Each row is a point. Any point is a mix of the corners, with weights that add up to 1. It lies inside the corners' shape when no weight is negative. Is each point inside? If not, which corners have a negative weight?
In the rows, 128 means zero.

Corners:
(1): [151 162]
(2): [ 96 144]
(3): [154  76]
Points:
[148 158] => inside
[151  94] => inside
[118 148] => inside
[139  80] => outside (1)
[105 124] => outside (1)

Corners:
(1): [167 148 150]
(2): [ 92 156 157]
(3): [148  66 122]
(4): [ 45 142  89]
Points:
[ 99 107 126] => outside (1)
[146 146 149] => inside
[138 160 149] => outside (3)
[134 142 154] => outside (4)
[166 137 155] => outside (4)
[ 93 173 135] => outside (3)
[153 145 146] => inside
[114 132 135] => inside
[114  98 125] => outside (1)

Corners:
(1): [189  74 110 106 115 124]
(2): [ 68 105  99 139 117 135]
(3): [176 111 156 132 102 171]
(4): [172 111  94 166  66  77]
(5): [100 105 110 125 186 146]
(6): [121 121 230 102 178 188]
(7): [182 161 138 125 100 117]
Points:
[136 112 124 136 118 120] => outside (3)
[167 106 128 134 104 126] => inside
[150 111 100 136 104 115] => outside (6)
[124 119 159 110 168 155] => outside (3, 4)
[153 130 132 128 112 133] => inside
[163 109 139 131 107 149] => inside
[151 129 147 141  96 137] => outside (1, 5)
[147 131 138 129 115 131] => inside
[151 128 175 112 150 150] => outside (2, 3)

Corners:
(1): [149 128 153 144 111 127 148 180]
(2): [112 157 133 138 136  91 173  83]
(3): [122 128 159 117 136 118  89 205]
(4): [161 233 134 153  84 146 184 158]
(5): [ 78 127 107 140 125 145 146  61]
(6): [118 128 162 136 156 152 110 205]
(7): [117 136  94 133 133  92 139 205]
(8): [153 136 112 148 139 136 121 170]
(9): [134 143 148  89 137 133 131 156]
Points:
[123 136 139 132 127 128 125 162] => inside
[132 139 142 139 126 123 145 154] => inside
[126 145 124 123 126 121 112 187] => outside (1, 2, 6)
[138 147 141 134 128 134 128 166] => outside (7)
[136 141 149 125 128 121 117 242] => outside (2, 5, 8)
[118 144 138 131 131 130 135 168] => outside (8)

Corners:
(1): [168 173 120  96 111 131 107  93 116  57  98]
(2): [200 131  93 167 170 136 155 138 144 127 148]
(3): [120 115 131 137  68 160  74 152 141 135  94]
(4): [118 147 167 122 166 160 128 126 172 156 140]
(5): [114  90  86  83 108 106  92 143 157 188 146]
(6): [ 98  92 176  86 163 118 142 118  63 177 161]
(7): [107 136 141  94 161 146 178 108  77 111 107]
(8): [102 171 106 174  89  70 209 110  76 117 115]
(9): [117  93 160 183 133 133  91 122 116 122  69]
(10): [127  94 104  89 153 162 110 166 178 113 135]
(11): [161 115 167 176 104 128 155 116 158  88  86]
(12): [177 138 128 169 137 113  94 200 137 184  94]
Points:
[131 121 131 125 144 128 145 132 128 126 126] => outside (3)
[147 139 133 155 145 120 144 140 135 127 121] => outside (3, 5, 7)
[124 121 131 119 128 131 134 124 128 128 127] => outside (12)
[159 138 123 133 135 130 119 140 132 124 114] => inside
[140 120 139 128 140 143 121 136 141 132 115] => outside (8)

Corners:
(1): [112 153 158  93 141 135 126 100  94 175 141 157]
(2): [160 126 135 144 135  96 114 112 101 142 135 113]
(3): [ 78 133  63 136 136 145 159 109 102 175 144 201]
(4): [ 79 154 131  97 172 131 140  79 114 194 125  95]
(5): [118  99 111 149 132 148 129 100 106 134 102 122]
(6): [131 129 107  85 117  91  71 167 132 187  90 129]
(7): [148 132 173 148 154 102  88  74 149  41 183  59]
(8): [149 158 140 141 135 133  94 166 137 114  96  84]
(9): [113 111 191 184  94  95 107  79 109 115 110 124]
(10): [160 161  72 105 110 115  97 138 116 134 101 115]
(11): [112 141  52  91 132 108 153 168 106 138  48 120]
(12): [113  91 148 166 105 119 145  69 138  94 178 114]
(13): [129 139 123 122 108 124  68 196 105 118 153 116]
Points:
[132 128 107 112 125 121 108 143 115 156  97 113] => outside (3, 7, 9)
[119 137 118 125 124 115 129 125 115 152  98 126] => outside (5, 7, 13)
[131 131 113 138 117 111 104 143 125 113 127 118] => outside (1, 4, 5)
[113 140 131 117 138 120 120 119 106 158 118 133] => outside (10, 12)
